Rows are points. Before rounding, the points of a table are all equally far from one centre. They may lie mostly on one side of it. Where is the centre, to within rounding?

Points:
2.0,-3.5,-0.3
2.2,-1.7,8.8
4.4,2.2,4.3
1.6,-4.5,6.8
2.5,-3.8,5.9
-2.4,2.7,12.0
1.3,-4.3,-0.2
4.2,-0.1,5.3
3.6,-2.6,3.4
Centre: -4.1,1.1,3.7

Points, 17 rows:
-4.4,-3.4,2.7,-6.1,-0.4,2.1,-9.7,0.3,-0.6,-1.1,7.1,-2.4
-2.2,-4.6,-1.4,-3.8,-3.3,1.4,-9.4,-4.8,1.0,-0.2,3.4,0.9
-4.8,1.8,-1.7,-5.8,-6.2,1.2,-5.2,-2.5,4.4,-3.0,5.1,-2.6
-7.0,-7.7,3.1,1.5,-0.5,1.3,-9.0,0.4,-0.2,-1.5,-1.9,-1.3
-2.1,-3.5,1.4,-3.9,4.4,3.0,-11.0,-5.1,-1.7,-0.9,2.4,2.8
-0.9,-3.9,-0.7,-0.5,-2.3,-1.4,-8.7,-2.7,5.7,-1.9,5.0,2.7
-3.5,-2.6,4.6,-1.6,2.3,1.1,-13.2,-3.3,4.0,-2.8,5.5,-6.3
-8.9,0.9,5.9,-6.7,-2.6,2.7,-6.2,0.2,0.9,-4.1,1.5,-1.1
-1.0,-4.2,0.1,-1.2,-2.8,-0.8,-10.8,-0.5,6.2,-2.2,2.5,0.6
-2.3,-4.5,-2.3,2.4,-4.1,-1.7,-9.7,-3.6,2.0,4.4,-0.6,-5.7
1.6,0.5,5.4,-3.8,-6.2,-0.2,-5.3,-0.9,-1.1,3.3,7.6,-1.9
-3.7,-0.6,12.7,-1.8,3.4,0.3,-9.6,-5.3,4.6,-2.2,0.4,-1.6
-4.1,2.0,1.6,-3.2,3.4,-5.6,-9.5,0.1,5.4,-0.4,7.6,0.3
-5.9,-3.2,9.1,-1.7,2.7,-4.5,-9.8,-5.7,-1.9,0.0,2.0,-0.6
-0.9,-6.6,0.0,-6.3,-2.7,4.2,-8.9,-1.6,2.4,-2.1,2.6,-2.4
-2.1,-0.3,-0.1,-10.5,-0.5,1.0,-5.9,2.4,1.1,2.0,1.6,2.5
-7.7,-1.5,5.3,-7.1,-1.2,-7.0,-8.0,-1.8,-0.8,2.4,-1.2,-3.1
Centre: -0.3,0.5,2.6,-1.2,3.3,-1.0,-1.4,-2.0,1.3,-0.7,-0.4,-4.7
